Every row gives one point. Before rounding, the points of a table are all equally far from one centre. They may lie mostly on one side of it. Where is the centre, to within rounding?

Points, 6 rows:
[[-42  37 -17]
 [-47  38  -4]
 [-32  30  27]
 [-14  45  41]
 [-37  26  16]
 [-37  53  29]]
Centre: [-8 50  0]

Points, 16 rows:
[[ 36  15 -16 -25 -24  39 -61   8 -16 -60  35]
 [ 52   9  15 -17 -19  13 -48 -10 -46 -52  49]
 [ 70  11 -17   3 -28  18 -49 -31 -35 -27  29]
 [ 54  -3 -26  11   7  41 -47  -4 -50 -48  27]
 [ 32  -3 -32 -20  -3  52 -59   1 -23 -50  50]
 [ 16  29 -30 -17  -8  12 -37  19 -60 -39  38]
 [ 50 -23 -35 -27 -27  15 -69 -19 -51 -31  24]
 [ 31   4 -31 -21 -41  -2 -47  -9 -41 -69  23]
 [ 70 -23 -18 -11  -7 -12 -55 -15 -45 -60  38]
 [ 34  -4 -30 -17 -37  18 -70   8 -46 -53  15]
 [ 59  -5  11 -26   2  35 -53  -7 -40 -51  12]
 [ 12   1  -2 -35   8  -9 -52   2 -60 -44  28]
 [ 43   1   5 -34  -7  10 -65  -1 -35 -64  20]
 [ 26  21 -14 -13  -4  17 -58 -18 -52 -24  14]
 [ 18  -3  20   0   7 -12  11  -1 -32 -65  51]
 [ 42 -14 -27   4 -10   9 -31  17 -86 -40  22]]
Centre: [ 35 -24 -16 -13 -12   4 -16  14 -11 -19  26]

Points (26 x 20):
[[ 27 -17 -36  21   7   9 -34  16  22 -56  -4  70  59   7 -62  35 -31 -60
    2   9]
 [ 23  -7 -34  13 -21 -14 -50  43  30 -77 -15  43  52  -2 -59  22 -52 -60
  -10  -4]
 [ 25 -32 -16  38 -26  11 -62  43  41 -46  12  28  16  -3 -68  19 -32 -45
  -25 -17]
 [ 36 -36   2  23 -27 -26 -45   9  73 -54 -11  28  17 -14 -12  59 -37 -25
  -20 -18]
 [ 21 -20 -33   3 -35  -4 -23  -1  60 -30  -5  17  19  -5 -73  11 -45 -59
  -15  31]
 [ 14  -2 -10 -20   1 -23 -49   6  71 -72 -57  31  11   4 -59  23 -49 -38
    1   5]
 [ 37  -5  16  -5 -35 -44 -32  18  53 -82 -25  36   7  20 -28  14   0 -49
  -18   2]
 [ 33 -19  -9  32 -33   5   3  39   9 -24   4  46  25  -3 -69  41 -59 -47
   -4 -11]
 [  7   2 -43  18  -5  46 -12 -17  39 -76 -26  54  32  29 -43   4 -46 -41
    3  -1]
 [ 36   1  -4  21  -3   9 -45   6  45 -23 -11  89  -6  14 -44  27 -36 -46
  -34  34]
 [ 26 -26  15   4  20  26 -20   5  63 -85 -31  25  49  15 -28   4 -43 -37
  -27  -3]
 [  6 -17 -14  25 -16   2 -42 -18  38 -45 -16   8  23   6 -58   4 -55 -62
  -49  -6]
 [ 43 -39 -29   8  -7 -23 -21  -5  26 -35   9  59  56   8 -57  22 -24 -66
   -5  -9]
 [ 47  11  36  18 -13   5 -15  -8  21 -41   0  43  22 -10 -40   0 -43 -78
  -15  19]
 [ 52 -12   6  11   1  -9 -29  16  40 -85  -2  65  21 -13 -34   2 -38 -71
  -15  14]
 [ -7   1 -26  33  -9 -13  -4  11  45 -53 -15  29  21  -8 -44  34 -51 -66
  -16   0]
 [ 52 -24 -29 -15 -10  25 -19  -2  58 -52 -18  56  23  27 -53  40 -42 -32
  -18   0]
 [ -7  -3 -25  -1 -28   1 -33 -16  77 -62   2  25  13  18 -46   6 -46 -15
  -50   3]
 [ -4 -15 -20   4 -10  45 -83   8  51 -42 -14  51  59   2 -31  39 -55 -59
  -10  -1]
 [ 51  21   4  14 -12   3 -38  11  56 -64  -8  26  25   4 -44  22 -60 -46
  -11  22]
 [-10   9  28  51   3   7 -23  22   9 -58 -27  23   5  -8 -45  43 -38 -59
   -3   6]
 [ 16  -6  10  16   0  10 -34  19  60 -56 -22  -1  48  -2 -40  -5 -59 -68
  -11  22]
 [ -2  -3   5 -15 -46  43  -2  23  55 -73 -31  38  35   0 -33  41 -23 -52
  -15   1]
 [ 46  -3  11  42 -10 -14 -48   8  54 -37 -24  28  59  -2 -26 -28 -66 -43
   -8 -17]
 [ 37  -5 -10   8  18 -16 -22  12  38 -41   0  48  37 -24 -57  35 -44 -40
  -43 -18]
 [ 33 -21 -34   6 -42 -14 -28  19  67 -71 -12   8  45  -4 -28  24 -39 -53
   -4 -10]]
Centre: [  0 -27  -2 -11 -20   2 -40  12   0 -31 -18  41  20  -7  -8  -4 -31   0
   8  10]

Points, 31 rows:
[[-28  30 -45  12 -42 -47  24 -18   7   2 -31 -16  56 -35 -34 -65  -5   6
  -10 -62  47 -25   0 -36]
 [-17  33 -29  38   7  -5  -5   5 -16  50 -32 -43  69 -28 -29 -18  -5  36
    4 -54  45 -26  -2 -50]
 [ -3  13 -32  25 -26 -36 -16 -16   6 -32 -55  16  70 -46   3  31 -15 -27
   -2 -27  -8   7 -22 -22]
 [  5  -7  -5  44   3 -25  26  -7  36  48 -29 -69  70 -48  -2 -21  24  36
    6 -39 -15 -24 -38 -29]
 [-21   3  -6  37   2   6  31  18  19  52 -25 -48  47 -25 -20 -40 -16  57
  -49 -53  36 -52 -50   6]
 [-18  18 -47  19 -17 -28  51   1  36  10  -9 -49  57 -63  -2 -57   1  26
   -2 -44  63   5  10 -33]
 [-24  13 -40  28 -35  -4  35   4  21  51 -67 -29  45 -33 -68  -9 -17  28
   20 -67  14 -39 -20 -31]
 [-60  11 -18   1   5 -40  15   6  24  26 -25 -74  55 -48 -13 -29  -7  25
  -38 -49  22  -2 -49 -31]
 [-10  27 -19   6 -10   0   4  -6  11  48 -32 -40  62 -37 -20 -27 -19  56
   23 -11   3 -77 -56 -54]
 [ -2   5 -51  10 -14 -16  23  23   1  52 -49 -28  59 -64  16 -23  26  41
   -3 -14  22 -52 -20 -29]
 [-28 -17  -8  30   1   1  27  35  35  -1 -42 -64  64   4 -12 -35   9  49
   10 -33  24 -16 -74 -40]
 [-18  14 -33   5  -9 -22  24  -8  26  22 -76 -40  64 -18   0  -6  32  -5
   -5 -49  13 -47 -38 -63]
 [-15  24  -5  43  13 -22  45   2  20  -4 -32 -16  57 -43 -23 -28 -14  21
   -5 -40   0 -39 -69 -57]
 [  1   7  -3   9  11 -18  19  11  41  41 -39 -53  18 -38 -49 -20  -8  48
  -28 -75  18 -17 -56 -51]
 [-24 -15 -47  25   6 -22 -11  13  57  32  18  22  80  11 -18 -16  -6  60
   40 -33  27 -19  -6  -5]
 [-17  24 -21  29 -15 -11  41 -12  25  -5 -25 -34  58  20 -52 -50   7  66
   24 -48  48 -41 -11 -48]
 [-38  11 -16  -1 -26   2 -25   9  11  43 -22 -39  23 -48 -28 -76 -28   3
   63 -21   9   0 -13 -34]
 [-47   9 -55  25 -14 -43  43  -5  15  42 -14 -37  25 -57 -37  -1 -32  16
   -3 -30  41 -12 -36 -50]
 [ -5 -21 -13   4 -11 -24   6  14  47  10 -50 -33  25 -37  -8 -45  10  78
    9 -45  33 -60 -15 -39]
 [-34  21 -55  47  16 -14   9  -6  41  41 -39 -20  74 -25 -38   2  -8   1
  -28 -27  40 -37 -53 -48]
 [-11  10 -11  32 -37 -54 -22 -16  37  31 -24 -41  56  -2 -35  -9 -11  33
  -12 -47  31 -19 -36 -52]
 [-24  48  -9 -15  -2 -17 -11   1  15   4  20 -64  57  14  -7 -24 -17  40
  -40 -40  36 -10 -63 -43]
 [-17  16 -35  29 -42  -7  20   4  23  18 -30 -58  49 -19  -1 -47  -4  39
   -3 -70  20 -45  -8 -45]
 [-40  16 -23 -25  29  -8  28 -11  50 -10 -41 -12  50 -38 -25 -21 -15  37
  -47 -51  58 -67 -54 -61]
 [-19  21 -36  39 -12  -9  17 -11  46  18 -40 -46  19 -20 -71 -37 -54  24
    9 -37  40 -10 -45 -55]
 [-27  31 -29 -14 -18   2  -4  21  -8  25 -39 -39  22 -39 -43 -17 -16  61
  -27 -26   5 -35 -85 -45]
 [-37  -1 -36  15 -41 -13   3 -19  42   8 -25 -32   3 -22 -58 -12  16  46
   33  -9  16 -46 -30 -82]
 [ 16  35  -4   6  -1 -24  13  -2  26  28 -43 -50  64 -54 -59 -58   2  53
   -1 -51  25 -43 -18 -45]
 [ 25  11 -31  25 -41 -49  -7   0  24  12 -16 -35  91 -15 -50 -40 -17  36
    9 -24  20 -58 -16 -42]
 [-35  -4 -29  36   2  -3  14   3   1  48 -59  -3  16 -12 -39 -21 -36  47
   11 -35  -2 -19 -54 -51]
 [-46  22 -60   5 -27 -17  11   8  35   4 -51 -20  55 -24 -61 -31   3  -4
  -19 -63  50 -19   2 -62]]
Centre: [  3 -31 -16 -31  -4  34  17 -33  15   1  -5 -18  49 -23 -41 -11  -3   5
  -7 -10  24  -9 -19   0]
